Every row gives one point. Each table stands for the endless flat space through its points: a line for two points, a plane for three, and so on. The two share one point or none. Which?
In the rows, 128 means zero.

First, 2 rows:
[[153 151 142]
 [153 130 124]]
Second (2 x 3):
[[157 143 143]
 [142 128 122]]
They share: no point

First, 3 rows:
[[110 145 142 170]
 [107 151 151 146]
 [100 159 133 141]]
Second:
[[ 94 150 141 160]
 [109 150 146 135]]
They share: no point

First, 2 rows:
[[140 113 134 148 102 127]
 [112 109 154 160 110 123]]
Second:
[[115 123 145 153 105 126]
 [137 100 151 150 105 129]
 [107 124 133 168 105 129]]
They share: no point

First (4 x 8):
[[124 149 114 104 107 124 120 136]
 [169  98 101  97 125 123 153 126]
 [105 140 138 126 126 103 112 135]
 [124 143 117 107 112 120 121 135]]
Second, 2 rows:
[[135 128 115 102 121 107 131 134]
 [151 116 119 126 145 131 123 130]]
They share: no point

First:
[[131 148 110 109 129  92 131 118 108]
 [128 138 112 119 120 110 118 139  98]
 [122 126 125 138 101 140  93 167  85]
 [134 140 100 121 122 104 122 125 108]
 [134 132 110 136 125 111 112 135 109]]
Second:
[[132 143 103 132 118 106 119 137 110]
 [130 131 117 122 118 118 109 131  98]]
They share: [131 137 110 127 118 112 114 134 104]

First:
[[143 102 124 122 139 107 129 111 133 140 162]
 [137  99 122 134 135  94 137  99 138 144 144]
 [158  96 141 129 142  88 135  86 142 151 164]
 [115 104 108 124 127 113 127 130 122 128 140]
 [133 106 126 118 129 114 115 126 130 127 158]]
Second, 4 rows:
[[131  80  94 133 126 108 133 123 151 139 148]
 [103 108 127 109 143 107 114 119 117 146 146]
 [152  88  85 122 134 103 124 119 120 116 147]
 [126 109 115 112 142 103 125 118  89 126 156]]
They share: no point

First (2 x 12):
[[ 96 115 119 133 120 127  98 121 141 100 100 131]
 [116 140 144  98 100 132 108 106 136 105 105 116]]
Second:
[[107 115 118 108 101 148  88 113 136 109  86 112]
 [107 123 128 108 107 142  92  95 140 125  94 110]
 [104 133 133 135 122 111 114 133 143  86 114 143]
 [110 113 114 105  98 155  82 111 137 116  80 107]]
They share: [104 125 129 119 112 129 102 115 139 102 102 125]

First, 4 rows:
[[152 146 136 111  96 167 117 144 143 109 164 138 135 161]
 [110 150 119  83 127 122 121 115 140 123 133 172 157 125]
 [144 128 140 116  97 143 149 129 132  97 171 144 131 158]
 [112 164 117  77 127 140  95 127 146 135 127 168 159 129]]
Second:
[[130 140 126  95 116 158 121 132 137 111 150 151 143 149]
 [149 156 130 103  99 128 129 127 150 116 160 159 139 135]
 [110 130 126  99 127 175 122 126 129 106 146 134 144 163]
 [106 129 137 130 115 162 130 115 133  96 147 114 154 171]
 [134 139 129 108 101 136 126 121 137 108 151 150 142 141]]
They share: [137 145 129 102 108 146 124 130 142 111 153 152 144 145]

First (3 x 18):
[[108 114 146 123 115 124 144 113 132 131 135 104 110 171 139 121 101 137]
 [119 116 130 129 115 125 151 119 122 125 146 105 118 156 129 115 110 142]
 [136 119 105 136 112 128 161 129 104 119 162 106 129 130 112 106 125 152]]
Second, 3 rows:
[[115 112 123 122 116 125 148 119 122 129 143 104 120 149 125 114 106 147]
 [114 119 136 127 112 120 150 132 113 121 147 111 110 149 125  98 108 146]
 [113 121 145 127 110 118 154 139 109 116 151 117 102 150 122  87 108 145]]
They share: no point

First (4 x 20):
[[148 136 123 133 147 150 167 132 121 142 123 126 104 164 120 142 117 149
  150 106]
 [156 136 123 121 137 162 165 142 115 140 137 118  94 172 120 150 121 143
  148 110]
 [158 129 129 116 137 160 148 149 117 136 143 119  96 161 128 153 123 134
  141 113]
 [148 108 107 133 181 122 141 102 135 136 133 114 114 144 128 146 113 127
  140  74]]
Second (4 x 20):
[[150  74 107 118 162 174 127 159 155 133 125 121 132 129 141 146 123 116
  154  90]
 [132  87 115 133 140 162 149 150 139 122 135 140 116 129 131 153 113 128
  160  95]
 [165  99 112  88 182 144 107 129 130 158 120 101 122 159 161 126 113 101
  139 110]
 [154  92 112 118 163 164 129 148 144 138 128 119 122 136 139 147 121 122
  148  95]]
They share: no point

First (6 x 24):
[[154  76 123 130  88  95 135 135 125 103 129 119 128 140  95 135 130 137
   92 131  99 103  83 155]
 [160  92 103 114 102  71 139 146 114 115 150 126 144 142  77 125 105 154
   81 115 109  89  78 158]
 [116  83 158 115 105 153 165 126 120  82 115 110 134 123 142 139 170 120
  123 143 102 124 125 131]
 [124 138 121 101 137 110 176 134  89  93 143 138 155 126  99 139 130 127
  118 143  92 102 120 158]
 [153 123 112 126 109  93 141 137 116 126 169 136 136 124 102 126 122 138
  106 133 103  98 104 151]
 [132  87 158 130 108 160 150 147 140 118 159 113 141 117 168 113 164 130
  127 123 143 133 126 100]]
Second, 5 rows:
[[147 103 153 105 126 121 136 154 134 109 131 137 130 129 127 124 112 126
  140 135 124 106  82 146]
 [145 106 148 111 122 118 140 151 127 106 139 137 130 134 125 122 122 128
  130 137 121 111  88 144]
 [125 119 103 118 100 104 166 157 105 147 149  96 137 142 116 119 125 112
  101 130 109 134  89 138]
 [136 118 120 142  94 104 162 134 100 104 167 131 137 147 114 118 171 136
   82 144  99 131 119 133]
 [130 114 100 134  78 102 174 142 116 156 135  97 153 123 114 128 151 120
   88 132  85 123 111 135]]
They share: no point

First, 6 rows:
[[171 117  92 130 104 110  68 114 139 176 136 174 132  92 122  88 126 121
  113 130 132 125 147 102]
 [141 132 122 143 120 103  77 113 128 162 131 151 112  78 130  88 106 112
  106 115 101 140 139 105]
 [130  92  88 136 130  90 104 106 143 134 148 126 151 116 110 130 143 131
  123 108  96 151 137 139]
 [ 94 119 114 153 150 101  97  91 166 114 133 127 117 130 100 138 129 134
  132  95  93 136 143 142]
 [126  77  74 139 118 115 133 119 154 138 115 149 143 124 116 136 165 148
  144 107 111 138 121 156]
 [160 111  77 117 120 107  74  97 123 155 152 166 138  94 111  92 137 127
  125 111 117 123 135 111]]
Second, 5 rows:
[[108 126 112 166 118 104  91  99 159 143 127 129 133  91 114 126 147 151
  116  96 123 136 129 146]
 [118 129 122 171 113  99 105 103 160 144 125 132 135  80 118 107 144 156
  120  89 106 144 138 133]
 [104 112 111 148 128 113  91 143 159 131  89 183 101 101 139 128 149 119
  158 123 103 148 126 112]
 [125 129 114 155 132 121 107  89 131 133  96 138 128  81 113 106 144 143
   97 100  98 140 135 159]
 [138 107 100 143 135 105 123 129 148 130  91 162  97 100 132  89 124 124
  142 113  62 152 152 103]]
They share: no point
